Each row is a point. Each copy is the shape, with its points in the same order, turned, moved and blurred by noise. Say if it was mirrored as well.
In the rows, 128 means zero.

Shape (7 x 2):
[[111 127]
 [150  80]
 [141 152]
 [107 151]
 [108 116]
 [ 63 140]
 [131 104]]
Copy 1, 7 rows:
[[112 117]
 [168 106]
 [117 152]
 [ 92 129]
 [113  99]
 [ 66  95]
 [142 113]]
Copy 1 is: only turned
Copy 2:
[[129 100]
 [ 84 141]
 [154 130]
 [152  95]
 [117 101]
 [139  51]
 [107 122]]
Copy 2 is: mirrored

Shape, 9 rows:
[[ 77 164  95 166]
 [126 106 146  82]
 [ 91  89 152 109]
 [129 139 152 153]
 [129 170 159  77]
 [123 170 111 162]
 [ 98 120 150  94]
 [141 118 126 152]
 [138 126 123 154]]
Copy 1:
[[103 155  63 128]
 [119  83 163 128]
 [ 87 112 160 102]
 [129 155 130 148]
 [177  94 132 120]
 [139 154  88 166]
 [119 110 148 100]
 [110 132 142 174]
 [115 146 124 163]]
Copy 1 is: only turned
Copy 2, 9 rows:
[[ 82  89 144  60]
 [133 162 166 148]
 [ 91 143 177 155]
 [129  92 145 128]
 [173 146 186 106]
 [129  90 128  82]
 [117 147 185 129]
 [118 112 118 133]
 [121 105 118 124]]
Copy 2 is: mirrored

Shape:
[[154 100 141 118  95 125 101 159]
 [ 93 119 149  78 112 140 144 110]
 [137 123 101 125 119 107 145 123]
 [154 158 128  78 153 164  97 119]
 [118  97 103 101 141  96 143 141]
 [ 98 175 139 106 128 133 166  96]
 [139 122 108 119 122  85 175 151]
 [ 73 168 149 147 113 121 156 131]
 [ 74 181  89 105  83  84 135 148]
 [ 78 173 141 143 116 165 158 184]
 [152 108 142  91 136 100 109 147]
 [ 81 141 156 142 135 154 139 112]
 [135 103  85 141  91 117 127 138]]
Copy 1 (13 x 8):
[[106 105 149  98  88 100 120 100]
 [113 153  94 139 107  94 175 100]
 [106  96 114 140  95 136 127 145]
 [156 135  80 105 143 105 100 128]
 [ 94  93 118 160 118  99 131 129]
 [136 167  87 154 120 128 173 149]
 [ 91  81 124 145  93 114 150 164]
 [100 186 142 156 117 139 176 152]
 [ 46 177 106 160  81 119 127 160]
 [ 72 175 136 101 152 145 177 159]
 [125  98 130 142 106  76 113 123]
 [126 166 129 152 138 146 178 121]
 [ 77 100 120 129  76 156 125 116]]
Copy 1 is: only turned
Copy 2 (13 x 8):
[[126 121 138  91 145 131 152 166]
 [135 162 175 129 162 178 131 104]
 [138 133 134 102 135 130  97 113]
 [137  88 167 129 147 120 180  90]
 [102 124 146  90 146 149  87  99]
 [140 167 171 167 147 132 112  80]
 [122 135 130  95 162 121  70 123]
 [102 197 158 164 126 122 108 118]
 [119 212 157  82 131  78 108  82]
 [ 75 198 120 164 173 107 148  96]
 [119 101 176  93 158 126 123 140]
 [102 164 158 174 126 160 134 109]
 [131 150 104  73 125 137 120 129]]
Copy 2 is: mirrored
Copy 3:
[[102 122 169 145  97 140 122 163]
 [123 107 148 100 152 125 159 116]
 [146 124 129 160 111 122 118 113]
 [125 106  93  91 114 184 112 146]
 [136 112 129 135  94  90 132 117]
 [149 143 118 106 159 152 154  81]
 [166 147 147 153  90 106 136 112]
 [113 171 136 136 141 142 172  77]
 [132 119 164 148  89 158 159  40]
 [104 168 118 143 106 165 214 107]
 [120 124 149 108  89 123 106 145]
 [ 93 154 109 130 161 137 160 109]
 [127 106 146 194 105 131 124 123]]
Copy 3 is: only turned

Shape:
[[147 137 128  86 120 105 146 144  99]
 [111 152 131 101 141 154 182 166 150]
 [120 170 135 135 157 165 150 129 150]
 [122 152 182 103 127 143 167 123 136]
 [120  88 131 127 100 129  83 127 131]
 [136 163 100 150  83 199  83 126 176]
 [198 164  95 132 121 141  98 137 164]
 [129  92 126 109 121 116 123 112 104]
 [158 146  55 163 111 145 115 135 147]
 [137 100 155 152  74 137  85 109  89]
 [ 86 166 156 129 141 147 125 121 118]
 [ 97 152 140  88 145 128 139 117 114]
 [139 116 165  81 132 159 131 125  73]
 [133 136 168  89 137 170 175 106 141]
 [176  97 103 108 172 135 128 194 120]]
Copy 1 (15 x 9):
[[118 148 153 131 153 129 152 137  86]
 [121 102 165 151 178 128  91 169 120]
 [135  96 157 163 140  97  89 139 143]
 [158  95 163 151 162  93 137 168 110]
 [153 114  97 100  89 139 134 148 102]
 [173 136 111  95 101  88  43 137 149]
 [143 184 168 126  85 108  79 134 131]
 [127 115 126 109 117 138 167 137 111]
 [101 167 120 114  98 113  77 132 159]
 [176 138  72 111 103 109 166 136 118]
 [143  78 122 158 143  89 115 124 108]
 [125  84 153 136 151 106 134 123  91]
 [174 114 146 130 164 141 169 112 107]
 [164  85 184 129 165 106 139 158 137]
 [124 157 160 159 120 205 114 135 122]]
Copy 1 is: mirrored
Copy 2 (15 x 9):
[[135  96 167  95 141 129 130 127 167]
 [113 146  90  85 130 113 137 142 176]
 [139 164 104  90 103 126 123 147 132]
 [148 143 108 103 126 138  84 128 160]
 [ 95 112 152 148 125 148 109 100 101]
 [ 87 149 126 100  77  65 109 113  64]
 [104 118 177  89  86  86 113 171  97]
 [133  93 154 125 148 159 124 119 118]
 [105 110 148 114 101  71 163 150  74]
 [138 122 173 161 148 124  93  84  84]
 [157 172 118 107 107 143 124  99 138]
 [146 130 124  88 112 157 131 107 151]
 [139 134 163  82 174 155  98 102 136]
 [147 130  93  77 142 139  83 143 141]
 [ 73 127 180  92 170 138 156 179 138]]
Copy 2 is: mirrored

Shape (15 x 12):
[[148 126 105 103 118 113  88 142 119 124 129 134]
 [ 93 152 104 149 189 166 129 108  77 181 137 185]
 [151 144 136 124 141 170 147 164 115 118 111  88]
 [ 74 133 124 120 133 128 126  86 119 174  85 151]
 [131  54 118  90 141 142  94  53 168  96 147 147]
 [ 97 103 136 162 161 120 128 108  90 153 157 127]
 [109 138 107 133 138 137 126 117  45 143 157 122]
 [144 131 161 141  95 147 102 154 128 144 111 134]
 [159 119  86 114 100 135 120  77 178 107 189  97]
 [166 126 123 125 132 143 114 142 117 172  94 114]
 [128  69  84 133 116 129 143 102 165 114 135 139]
 [126  89 109  98 121 123 116 106 185  79 170 129]
 [156 145 103 158 132 148  78 124 117  95 109 114]
 [173 140 161 133 139  91 121 121  97 103 119 145]
 [126 136 140 136 173 126  98 148 133 155  91 120]]
Copy 1 (15 x 12):
[[135 128  92 137 114 137 114 120 118 105 136 123]
 [123 105  85 132 181 128 151 107 180 149  42 165]
 [130 129 148 141  97 153 108  87 190 140 133 118]
 [ 98 123 120 138 191 125  80  90 125 132  81 174]
 [ 53 189  73 110 166 149 127 138 140  79 171 174]
 [133 156 136 110 179 110 156 127 153 140  98 148]
 [168 142 110 139 182 141 145 105 153 134  93 107]
 [146 137 125 162 105 107  82 127 155 123 131 160]
 [ 68 152 108 133 146 166 115 189 149 110 174  92]
 [138 105 107 115 122 119  82 104 164 140 138 140]
 [ 65 124 122 134 163 117 132 129 148  76 161 138]
 [ 62 164 118 137 126 161 140 154 123  76 166 140]
 [113 160  85 135 102 110  96 111 166 106 108  92]
 [125 166  94 154 108  97 133  94 122 166 141 126]
 [119 126 125 101 102 117 100  96 146 139  95 156]]
Copy 1 is: only turned
Copy 2 (15 x 12):
[[130 122 115 149 102 102 107 110 124 105 142 140]
 [140 143 169 145 144 205 115  86  66 119 155 199]
 [172 135 122 108 124 138 125 160 123 158 159 123]
 [122 153 136 162 182 159 129 117  79  94 100 151]
 [ 87 112  54 161 152 166  97 108 192  90 118 173]
 [ 91 137 165 143 146 184 135 115 123 103 172 146]
 [146 141 158 129 138 157 134  85 105  89 197 139]
 [146 113 156 139 110 133 122 126 133 139 101 108]
 [139 160  81 206 124 127 107 119 210 119 167 146]
 [131 138 132 130 135 116 108 112 105 167 132 124]
 [102 130  92 175 144 129 159 122 173 124 132 181]
 [113 131  71 174 105 139 124 148 195  92 134 166]
 [163  75 133 164 137 119  94 132 133 132 165 141]
 [128 123 170 102 132 106  81 137 154 101 139 152]
 [114 120 140 139 128 145  96 158  81 143 132 136]]
Copy 2 is: only turned

Shape (17 x 12):
[[104 161  92 168 115 110 110 128 106 179 108 147]
 [151 148 159 153 107 145 175 163 173 173 127 158]
 [113 183 134 142 162  93 103 139 125 163 101 138]
 [119  78 122  98 179  97 118 199 135 105 130 101]
 [125 144 151 155 100 138 160 113 159 198 120 119]
 [129 172 150 147 111 156 172 149 144 165 183 134]
 [124 169  82 128 165 131 145 101 115 126  85 126]
 [139 151  96 122 146 129 110 121 124 160  98 165]
 [159 145  91 174 168 125 104 114  95 169 115 135]
 [155 158 108 133 127  97 130 124 106 155 108 141]
 [112  84 155 131 161 150 107 182 118 110 118 111]
 [129 147 147 148  91 126 150  99 174 164 164 153]
 [110  79 173  99 178 124 128 171  87 123 133 138]
 [134  94 173 125 159 108  85 180 112  76 109 107]
 [135 155 142 136  79 133 157 146 122 169 132 129]
 [148 172 118 126 143 107  95 115 113 190 103 107]
 [136 162  90 111 137 154  96 124 132 154 107 140]]
Copy 1:
[[121  75 125 144 151 164  91 135 131 144 187 149]
 [111  84 123 105 146 159 173  51 150 110 155 113]
 [ 81 138 107 133 138 143  89 120 137 145 176 132]
 [ 84 148 183 165 196  72 120 108 129 112  92 132]
 [144  98 125 141 119 173 163  72 150 152 165 144]
 [152 130 136 104 160 194 166  86 132 104 160 109]
 [110 109 101 182 122 144  96 114  67 123 148 120]
 [122  94  86 145 142 109 106 116 113 126 174 133]
 [137 100 124 124 139 124  85  98  78 140 181 165]
 [103  97 123 126 137 133 127 134  93 151 172 132]
 [116 124 167 137 161 101  96  92 145 109  77 129]
 [146 113 131 132 118 168 181  98 155  95 181 148]
 [112 144 136 111 177 100 120 119 136 124  62 153]
 [ 88 145 187 119 129  71  91 123 136 111  82 126]
 [142  88 139 114 136 171 163 106 139 141 151 112]
 [124 120 121 142 131 117 105 116 115 184 186 128]
 [148 105 103 159 142 109 103 114 122 125 173 101]]
Copy 1 is: mirrored
Copy 2, 17 rows:
[[165  87 171 136 117 139 111 142  82 130 141 156]
 [121 179 178 114 140 155 144 164 138 107 179 156]
 [129  91 173 112  74 137 146 160  96 146 132 135]
 [ 97  86  77  71 122 132 146 147 170 136 101 112]
 [121 162 161 137 126 191 127 154  91 128 176 139]
 [122 200 165 134 116 156 116 152 134 132 132 177]
 [191 107 140 151  76 145 160 125 125 141 133 102]
 [163 109 159 126 117 109 138 140 103 145 151 102]
 [169  97 169 147 119 135 117 176  99 135 108  91]
 [160 119 158 121  92 131 120 140 106 106 134 112]
 [ 84  96 132 105 157 152 151 123 169 146 100 111]
 [127 185 147 139 136 137 144 145  82 114 157 166]
 [104 118 132  51 148 152 154 108 152 154  82 106]
 [ 65  81 126  95 126 126 165 121 158 111  75  97]
 [130 160 170 124 115 157 103 121 119 108 151 152]
 [131 106 167 134  76 145 102 154  82 146 145  96]
 [144 115 150 152 111 103 130 127 115 154 158 108]]
Copy 2 is: only turned
Copy 3 (17 x 12):
[[154 118  97 145 109 129 105  96  69 129 143 104]
 [150  87 148 180 149 106 123 161 148 164 180 108]
 [126 147 137 167 108 130  91  77 115 136 147 137]
 [128 131 178  92  93  99 106 140 129 157  96 207]
 [130 100 145 156 126 120 136 139 125 130 170  65]
 [124  62 146 163 153 159 111 161 122 141 180 120]
 [153 179  99 114 129 146  97 126 127 100 151 132]
 [143 147  96 145 150 113  97 108 119 126 122 121]
 [169 143 132 138 157 129 107  95  76  95 117 125]
 [155 129 112 137 137 132 135  96 123 115 145 135]
 [107 140 169 136 103  88 123 176  91 136 103 184]
 [130  74 127 169 130 158 130 148 152 136 136  77]
 [ 90 107 163 134 106  79 120 150 120  96 108 208]
 [110 159 178 152  99 106 150 147 108 143  84 213]
 [126  88 121 144 137 129 153 139 112 147 177 112]
 [124 150 138 129 148 130 121  68  98 124 142 107]
 [121 156 101 129 164 130  99 119 107 144 129 119]]
Copy 3 is: only turned
Copy 4:
[[147 195 140 155 106  90 104 143 103 142 105  90]
 [133 166 134  86  67 119 164 128  91 164  86 166]
 [135 187 150 123 133  97 142 106 122 167 111  75]
 [122 135 152 115 207 108 143 119 129 144 182 171]
 [155 147 102 128  70 135 145 142  90 173  87 120]
 [119 142 141 114  46 105 143  95  69 155 117 145]
 [ 98 162 135 149 136 102 171 156 113 109 118  66]
 [123 198 128 107 132 121 140 152  98 117 116  87]
 [175 180 147 134 143  89 136 136  69  98 112  78]
 [133 164 119 107 134  81 130 133 101 122  91  89]
 [146 126 194 105 162 139 136 147 120 143 161 148]
 [125 161 101 119  66 147 126  96  92 140  81 138]
 [104 132 191  89 189 147 121 117  82 164 146 136]
 [141 115 196  87 192 131 129 108 153 136 143 139]
 [125 137 123 103  77  93 113 139  99 155  98 126]
 [157 167 110 111 127  92 132 131 108 149 121  55]
 [126 188 123 107 110 122 135 151 115 109 146  80]]
Copy 4 is: only turned

Shape (17 x 12):
[[121 159 123 183  75 175 120 137  87 108  94  88]
 [125 181 118  90  74 135 156 154 133  99 177 116]
 [144 128 122 118 128 125  95 104 145 121 139 150]
 [116 122 124 148 162 152 133 122 117 140 118 198]
 [165 155 132 165 120 112 162 145 120 144 108 134]
 [167 150 181 118 120 131 137  87 130 161 165 101]
 [133 109  75 153 126 120 104 108 126 172 129 150]
 [112 103 180 129 161 165 167 130 179 161 133 133]
 [134  88 126 123 126 140 158 109 140 142 173 135]
 [ 94 158 104 172 124 161 181  98 156 131 132 127]
 [157 134 132  43 102 121 152  80 159 167 119  94]
 [ 87 150 136 125 112 139 125 114 107 115 125  98]
 [ 77 207 113 187 166 106 146 161 114 136 117 124]
 [138 147 167 126 134 106 135  89 132 115 109  67]
 [118 118 190 114 127  98  93 104 118 150 139 120]
 [150 148 117 152 157 130 107 121 119 148 134 107]
 [112 148 126 127 112 140 168 143 194 140 171 175]]
Copy 1, 17 rows:
[[123 110 111 109 114 223  90  81 164 120 145 120]
 [138 142 140 149  62 146 128 135 159 105 139 188]
 [115 130 140 105 151 130 158 147 156 129 117 112]
 [ 97 147 115 117 157 137 105 144 151 149  73  82]
 [ 84 115 128 108 133 158  89 138 144 191 144 141]
 [134 115 186 108  80 112 117 139 146 154 160  83]
 [ 81 156 123  87 152 148 153 121  88 146 120  98]
 [108  75 168 153 124 106  89 147  99 129  81  78]
 [105 143 159 158 108 146 145 142 102 143 106  79]
 [ 71 140 177 144 126 169  83  86 131 126  98 124]
 [ 87  90 150 128  58  82 179 109 134 155 131 115]
 [140 124 127 137 112 147 118  73 160 122 123 120]
 [124 147 124 110 176 136  33  86 130 149 134 159]
 [136  84 158 144 130 120 139  82 164 164 155 116]
 [189 108 144 105 116 122 145 130 142 168 132  86]
 [102 117 128 100 154 128 115 125 131 140 167  98]
 [104 143 183 133 105 121 104 167 106 118  71 151]]
Copy 1 is: only turned
Copy 2, 17 rows:
[[122 165 142 158 179 147 187 122  80 119 164 181]
 [133  97 135  88 175 171 160 148 168 149 158 139]
 [139 102 147 143 118 135 131  91 139 107 110 122]
 [108 153  99 134 107 160 109 102 103 100  81 120]
 [128 119  77 108 139 113 155 113  89 108 147 138]
 [116  88 136 133 170  81 118 150 143  72 140 125]
 [188 126 126 141 116 151 116 100  84  85 114 123]
 [107 149 120 107 128  85  58 126 141 119 107 163]
 [149 137 142 110 142 118  92 132 130 120 118  98]
 [106 151 155  79 126 154 110 126  88 100 155 157]
 [178 107 148 101 114  83 147 167 191  74 138 143]
 [119 135 147 160 137 154 137 149 133 119 162 159]
 [ 95  97  81 128 113 191 117 138  63 119 168 186]
 [110 102 140 151 115  77 143 147 130 109 181 148]
 [127 103 114 193 136 107 100 124 164  93 146 130]
 [136  87 130 150 131 122 134 127  82 105 119 150]
 [125 117 122  55 144 159  83  94 151 120 125 141]]
Copy 2 is: mirrored
Copy 3 (17 x 12):
[[117 175  93  99  94 192 150 127 145  92 105  89]
 [169 220 121  90 156 114 123 111 119 145 123 130]
 [157 103 125 105 121 138 121 118 128 149 149 146]
 [141 110 141 155  64 128  95  94 136 157 144 109]
 [114 148 118 104 111 123  78 156 143 122 140  79]
 [161 144  99 125 163 137 121 159 126 134 208 107]
 [ 99 103 124 135 119 152  81 118 151 132 133 165]
 [131 120 156 173 118  89 160 135 160 160 179  86]
 [118 133 150 156 143 110 122 116 107 129 169 136]
 [101 160 155 154 137 164 123 120 139 179 120  81]
 [192 127 138 136 221 115 109 145 161 110 156 124]
 [163 170 126 140 115 169 149 149 143 123 121 129]
 [119 182 114 136  67 154  96 180 165 196  94  98]
 [169 125 118 120 146 157 144 205 123 124 144  97]
 [176 123 130 127 103 144 134 175 145 122 192 153]
 [128 116  77 133 113 145 111 156 137 146 135 125]
 [122 164 169 117 133  93 118  95 146 195 159 118]]
Copy 3 is: mirrored

Shape:
[[131 113 118 120 145 133 148  99 137 156 108 128]
 [138 173 161 132 143 147  97 169 119  99 139  88]
 [165 137 130 170 124 159 130 139 161 101 123 136]
 [135  87 104 152 128 170  88  81  98  82  62 115]
 [ 98 131 168 119 174 187 139 140 155 151 108 108]
 [137 127 177 172 107 116 108 158 144 106  92 163]
 [175 122 185 160 109 150 171 112 165 149  71 130]
 [ 84 106 174 144 103 157  87 131 133  97 138 166]
 [103 150 144 138  94 100 161 120 162 138 154 101]
 [155 145 118 136 160 127 112 129 155 175 147 166]
 [177  97 138  84 162 168 125 124 152 132 130 122]
 [ 84 108 130 133 143 141 160 165 115 168  93 164]
 [ 94 150 181 117 138 100 151  90 135 161 123 109]
 [109 125 126 143 104 145 127 115 106 178 121 168]
 [146 162 196 154 161 102 145 105 110 125 142 139]
 [150  75 147 182 151 166  95 107  97 118  90  95]
 [ 87 134 137  84 142 121 134 146 163 150 113  98]
 [166 134 177 138 141 144 126 134 147 140 116 171]]
Copy 1:
[[122 105  83 146 134 143 132 114 119 114 126 138]
 [119 137 191 162 144 117 117 157 120 151  81  95]
 [120 166 126 138 122 131  72 146  98 102  98 124]
 [ 97  98 147 129  69 190  77 101 152 106  84 154]
 [123  86 145 191 177 163 126 144  96 101 120 123]
 [127 177 166 128 122 134 126 172 108  84  98 175]
 [160 158 114 157 153 147 130 114 108  38  76 146]
 [ 82 139 177 125 139 166 110 181 152  89 145 153]
 [114 183 101 120 176 157 160 156 122 137 121 108]
 [129 135 103 169 139  84 105 133 101 134 154 164]
 [146  74 116 159 132 110  84 144 142  95 121 103]
 [120  94 125 118 147 162 145 145  60 104 140 182]
 [108 137 117 165 165 149 193 122 140 111 127 129]
 [110 131 134 109 151 134 127 103 111 115 155 179]
 [114 164 145 177 117 114 180 118 111  88 130 107]
 [156 113 171 160  75 183  96 100 138 111 103 141]
 [120  99 102 156 179 154 157 176 127 149 107 129]
 [135 136 143 160 138  97 114 145 110  71 124 156]]
Copy 1 is: only turned
Copy 2 (18 x 12):
[[129 161 140 151 138 125 134 127 110 167 111 119]
 [109 126  64 102  88  99 108 109 113 108 141  98]
 [153 129 131  93  96 142 110 120  77 129 129 117]
 [137 151 117 123 153 135 142 111  77 175 220 149]
 [127 167 103 128  98  95 128  73 100 184 106  77]
 [135 157 152 121  65 146 114  91 116  99 169 115]
 [183 217 142 117  97 151 142 100  93 121 110 112]
 [145 100 142 145  71 111 154  64 126 134 175 114]
 [133 126 133 146 141 112 137  94 122  86  82  93]
 [124 128 129 169  71 138 105 153 106 157  85 113]
 [124 155  99 107  93 116 146 122 109 190  92 161]
 [106 167 178 139  99 118 140 116 138 176 131  60]
 [142 173 112 186 131  96 123  90 151 118  94 102]
 [143 137 156 174 102 128 161 143 121 148 141  82]
 [171 157  97 148 100 132  85 120 173 117 120 109]
 [136 162  81 125 126 180 139  94 100 176 188 118]
 [ 77 156 128 150 124  77 132  85 113 142  92 103]
 [158 164 134 130  57 127 118 122 118 140 119 125]]
Copy 2 is: mirrored
Copy 3:
[[113 126 120  95 153 127 117 128 156 113 127 133]
 [122 121 124 185 126 113 141 156  68 143 127 103]
 [ 99 106 104 124  75 101 122 148 118 141 109 142]
 [145 168 137 102 113 125 132 127 142 128  23 106]
 [113 121 113 161 179 131  78 169 128 143 120 150]
 [137  94 124 161  76 142 173 155 142 141 108 164]
 [ 88 142  88 124 119 138 168 182 165 137 114 191]
 [160  99 133 177 108 124 122 103 158 187 104 138]
 [116 123 102 157 114 103 138 121 167 115 185 122]
 [112  81 104  89 116 156 102 125 108 143 157 128]
 [ 82 106 131  97 164 117 114 160 126 174 108 109]
 [115 103 165 143 135 166  94 125 160 101 128 177]
 [144 138  97 132 184 131 150 131 150 118 178 149]
 [113 134 128 115 115 175 116  83 153 138 134 148]
 [146 113  99 125 149 107 178 120  83 130 148 177]
 [127 127 102 130 140 140 149 123 128 123  24 117]
 [138 117 139 155 163 124  98 160 158 116 164  97]
 [107  88 116 106 131 147 143 153 118 166 125 165]]
Copy 3 is: mirrored
Copy 4, 18 rows:
[[164 140 124 139 105 104 105 125 108 142 121 101]
 [102 115 109 149 167 140 153 161 171 139 135 129]
 [137 123 150 120 119 133 160 128 162 104  90 112]
 [136 140 133 102 141  64 164 161  79  90  87 153]
 [151 130 108 196 140  90 131 145 134 175  88 102]
 [124 155 150 159  99 153 197 132 134  93 134 135]
 [159 125 170 162  46  86 149 141 148 121 118 108]
 [105 116 144 180 144 128 186  93  83 122 116 139]
 [127  97 144 159  94 177  91 141 104 138 125  98]
 [169 145 122 141 127 133 115  61 160 139 124 126]
 [136 148 147 126 147  69 125 107 147 154 132  91]
 [171 161 121 170 100 139 139 121  90 194 101 142]
 [135 109  87 198  90 118 101 134  95 138 164 106]
 [161 111 133 154 104 127 125  81  85 148 112 172]
 [166  95  84 158  97 142 159 125 141 124 172  97]
 [177 126 142 136 155  71 164 163 106  90 118 152]
 [102 146 116 177 133 132  91 139 114 172 122  98]
 [148 136 144 157 105 111 166  87 160 128 139 113]]
Copy 4 is: mirrored
